Rows are points. Any point is a mix of the corners, with weights that add up to 1. It lies inside the corners' shape when no weight is negative. Say inside or outside, and name the corners with a negative weight.
In the rows, zero is written as 128.

Corners:
(1): [140  84]
(2): [134 198]
(3): [165 114]
Points:
[141 119] -> inside
[142  94] -> inside
[148 129] -> inside
[121 207] -> outside (3)
[168  87] -> outside (2)

Corners:
(1): [141 122 177 130 140 114 128 121 128 162 129]
(2): [141 110 119 157 135 127 134 183 130 160 146]
(3): [140 169 122 106 152 145  91 141 108 149 148]
(4): [120 196 130 126 141  72 117 153 118 149 127]
(5): [103 119 118 124 131 149  47 126 137 147 127]
(6): [141  98 150 136 155 137 125 197 116   7 123]
(7): [118 112 146 121  93 124 127 124 131  96 144]
(8): [ 94  96 165 127 137 143 147 178 125 167 126]
(9): [134 155 143 176  82 147  93 119  98 146 127]
(10): [127  98 128 114 132 112 142 141 100 147 115]
(11): [121 142 128 127 120 143 142 119 137 146  94]
(12): [104 114 134 150 162 122 138 133 126 158 138]
Points:
[122 122 139 129 138 130 122 146 118 151 123] -> outside (7)
[112 118 137 140 109 147 120 114 121 205 128] -> outside (4, 6)
[119 120 128 133 132 136  93 144 127 137 130] -> inside
[124 127 137 144 135 129 123 147 119 130 129] -> inside
[129 131 140 150 129 137 111 156 123 118 134] -> outside (10)
[117 124 143 133 127 129 119 146 119 147 127] -> inside
[124 153 137 134 129 112 113 141 119 144 127] -> inside
[100 138 133 100 153 113 114 118 131 162 120] -> outside (2, 6, 9)

Corners:
(1): [128 131 102 102 109 192 147 128 119 136  93 151   7 107 132 157 160 169
 146 144]
(2): [125  67 122 151 110 141 102 140 145 100  82  84 109 131 108 160 157 144
 131 154]
(3): [113 142 102 115  90 144 152 113 129 194 126 159 151 130  81 134 132 103
 109 124]
(4): [106  97 131  74 147 129 135 103 139  78 161 142 120  77  47 167  85  72
 101 123]
(5): [158 114 121 100 121 146 144 115 161  88  94 147 149 123 128 124 102 138
 152  92]
(6): [206 146 113 148 130 148  98 137 162 123 142  62 134 127 154 116 102 146
 147 150]
(7): [117 151 140 151 109 102 144 128 147 107 159 132 146 105 155 147 140  77
 148  46]
(8): [221 124 109 162 138 123 137 130 138 101 104 135 125 109 148  97 148 149
 155 155]
(9): [179  93 116 101 111 110 151 110 143 197 144 155 107 128 154 146 160 166
 162 141]
(10): [180 128 128 155 109 120 139  98 138 100 139 152 149 143 153 159 141 145
 120 146]
(11): [103 116 169  91 171 119 111 128 141  97 128 112 157  54 144 154 155 128
  77 115]
(12): [111  91 200 143 120 117 144 121 168  95 118 147 148 109 143  98  28  37
 120 113]
(13): [108 120 170 137 124 141 144 130 201  92  99 107 146 115  81 109 149 136
 134 144]
(14): [115 131 140 141 137 168  80 122 136 119 153 158 146  76 144 159 130 161
 141 102]
(15): [104 132 114 148 206 181 131 101 120 180 126 159 149 145 100 169 140 103
 153 122]
(16): [111 156 117  91 109 133 107 127 146 178 162 149 141 142 158  86 131  74
 157 144]
(17): [109 136 132 158 122 133 131 109 114 119  89 132 147 102 150 155 105 146
 162 151]
(18): [124  92 130  73 109 128 102  78 144 110 141 122  94  92 103 118 158 124
 109 107]
(19): [130 137 112 172 148 110 127 150 150 135  80 126  77 138 152 101 150 170
 143 142]
(20): [118  38 101 163 153 134 137 130 116  85 130  68 146 110 146 132 105 146
 120 147]
(21): [133 119 192 129 113 116 133 153 145 100 141 100 106 132  95  96 152 143
 129 115]
Points:
[146 109 128 132 116 118 119 125 143 110 127 117 134 115 135 128 125 128
 127 128] -> outside (1, 13, 15)
[115 112 135 127 131 139 127 119 141 118 125 125 129 111 125 140 121 125
 130 127] -> outside (8)
[146 125 109 126 136 139 122 116 139 129 125 127 127 112 135 143 146 141
 136 135] -> outside (12, 21)
[ 76  95 131 135 146 130 135  98 145  90  75 146 175 109  94 127 100  81
 110 146] -> outside (1, 6, 7, 9, 14, 21)
[135 109 135 136 136 133 127 125 141 108 115 121 125 104 135 125 121 129
 141 131] -> outside (3, 10)
[136 118 124 129 128 136 133 121 143 123 124 127 121 116 125 139 144 141
 137 131] -> outside (12)

Corners:
(1): [131 171 160 137 101  52 115 149 156 118  81 123 147 166  78 149 101 165
  99 121]
(2): [108 171 112 128 222 174 121 107 223  71 152 177 122  98 118 121  66 105
 141 119]
(3): [ 91  97  98 111 193 138 186 127 175 134  82 105 142 110 127 120 181 146
 187  44]
(4): [118 120  71 191 147 129 119 117 154 116  98 117 114  68 135 125  64 154
 114 146]
(5): [113 177 122 202 168 136 119 113 210  82 165 161  96 105 117  90  92  58
 127 163]
(6): [124 161 127  45 152 123 166  93 104 189 145 127  81 111 112  73  37 153
 106  93]
(7): [113 173  89 147 144 133 151 155 148  89  99 128 187 120 129 130  86  95
  48  36]
(8): [165  49 119  89  66 116  82 167  97 115 140 122 168 101 125 230 163 153
 126 167]
(9): [ 31  74 128 142 159 118 153 139 116  75 146 115 158 180  64 128  15  63
  14  85]
(10): [ 67 133 103 203 163 128 150 128 122 103 135  99 113 102 190 165  85 100
 117  51]
(11): [125  94 147  96 157 110  95  64 156  95 102  89 132 105 115 190 128 108
 119 143]
(12): [209 125 147  67 135 224 130 177 149 135  64  82  73  98 132  84 189 135
 242 131]
(13): [164  25 107 121 180 221  93 116 151  66 131  88 150 152 163  97 248 174
 186  87]
(14): [135 131  42 122 137 108 123 124 146 114 120 116 113 188 117 155 137 148
  98 155]
(15): [ 68 149  85  40 138  90 118 106 179 120 101 127 108 142 146 105 120 110
 116  93]
(16): [ 32 228  83  76 174 167  89  30 152 133  88 101 138  95  70 185 127 149
  91  53]
(17): [123 152  83 185 184  85  81  88 161 108  89 180 131 103  76 137  93 102
 134  59]
(18): [125 120 159  99 151 152  93 119  89 124  64 140 150 128 126 160 142 126
 137 142]
(19): [118 141 142 153 212  73  73  98 114 153 147 105 160  84  98 148  73 169
 180 160]
(20): [120 112 126 178 142 141 108 185  76  82 115 120  99  26  91 190  94 153
  48 156]
(21): [194  68 155  81 127 166  62 163  96 198 105 120 106 122 108 178 158 158
 139 159]
Points:
[108 143 107 127 159 124 127 111 155 111 113 124 133 128 119 126 107 119
 126 101] -> outside (20, 21)
[ 79 120 121  66 157 123 112  84 133 133 116  95 145 147 130 171 133 147
 127  90] -> outside (4, 5, 7, 12, 17, 20)
[135 123 117 114 152 146 105 119 132 137 104 100 106 107 127 142 150 160
 145 137] -> outside (2, 7, 8, 9, 17)
[ 90 111  90 106 156 120 114  93 118 132 103 107 148 133 123 161 117 136
 108  84] -> outside (1, 2, 5, 12, 20)
[116 144 113 103 156 160 109 110 145 119  99 108 124 111 110 141 139 139
 137 101] -> inside
[ 91 172  79 118 188 149 130  85 162 109 122 137 119 130 128  93  84 107
 127  90] -> outside (1, 3, 8, 11, 20, 21)
[124 141 102 124 150 142 116 126 157 115 112 142 120 125 101 123 117 120
 115 114] -> outside (10, 11, 19)
[120 114 123 116 148 140 116 130 134 115 118 112 132 117 120 149 117 131
 117 123] -> outside (17)
[105 128 116 127 155 133 114 120 137  95 122 122 135 126 115 141 110 117
 107 103] -> outside (3, 4, 21)

Corners:
(1): [ 83 150  83 184 109 178 184  77 129 126 102  99 124 172 140  67 102  73
 119 149]
(2): [166  76 153 104 128  62 149  99 173 155 122 125 186 102 118 172 181 159
 151 108]
(3): [195 139 131 114 184  39  52 117 177 181 147 185 148 137 147 141 143 152
 127 183]
(4): [131 200 123 179 119 110  76  90 146 132 105 145  97 192  59 122 169 142
 106  94]
(5): [ 94 196 112 165  99 179 193  90 119 136 178 126 170 154 120  81  59 110
  99  84]
(6): [129 127 119 150 104 148  87 161 173 104 171 135 138 140 121 117 139 119
 123 155]
(7): [158 145 102 170 120 137 175 108 167 127 174  91  78 176 135  57 125  68
 121  71]
(8): [107 109 130 176  82 168 125  57 134 130 130  84 102 100 139 111  89  70
  47 106]
(9): [235 109 109 157 146 107 106 142 158 117  85 196 180  70 113 148 129 113
 145 126]
(10): [160  90 136  93 155  74 169 150 101 185  87 174 197  72 153 150 223 158
  55 122]
(11): [132 185  72 221 102 209 152 110 129 168 116  62 159 128 139 122 125 141
 101  63]
(12): [ 87 147  76 142 107 185 136 121  73 195 120  84 116 158 122 104 135  92
 116 104]
(13): [134  91  73 120 128  74  50 145 201 178 148 201 129 134 153 164 110 232
 147  83]
(14): [214  68 119  78 211  67 112 153  99 111  99 112 151  81 167 158 181 195
 154 108]
(15): [148 137 137 116 126 101  85 126 159 153 143 187  95 124 171 216 132 135
 135 139]
(16): [134 152 112 198  12 155 142  93  93 152 168 131 132 196 138 112 113 108
  92  98]
(17): [110 199  85 210  90 136 131  78 135 154 206 140  88 138  89  61  96 167
 148 126]
(18): [109 201 123 163  39 122 108 119 139 154 113  77 109 120 127  91  99 118
 133  91]
(19): [167  79 125 188 153   7  97 146 146 136 134 162 186 122 125 203 132 135
 122 139]
(20): [142 134 113 161  82 134 138 102 164 170 113 130  62 197  85 107  71 127
  64 152]
(21): [130  92 234 182 147 102 130 156 118 188 109 146 185  74 151 130 159 139
 168 123]
Points:
[147  88 136 122 153 128 136 152 140 143 115 111 144 122 131 166 164 147
  97  84] -> outside (1, 3, 9, 16, 17, 18)
[147 125 112 161 131 119 130 115 135 151 136 132 149 133 126 120 138 136
 110 118] -> outside (15, 18)
[130 154 134 160  72 140 114 101 139 157 132 140  89 146 127  95 135  81
  88 140] -> outside (2, 5, 11, 13, 14, 19)
[116 148 118 171  86 133 130 113 141 169 148 120 131 154 107 101 118 125
  92 111] -> outside (1, 9, 14, 15)
[106 161 109 181  87 139 117 110 162 154 159 119 113 174 119 108 104 127
 132 114] -> outside (8, 9, 10, 14)
[123 145 118 164  99 126 124 110 136 158 141 121 121 143 129 116 122 136
 116 112] -> outside (9)
[117 160 107 177  80 161 131 101 153 152 153 109 114 146 131  98  92 107
 120 105] -> outside (4, 10, 14, 19)
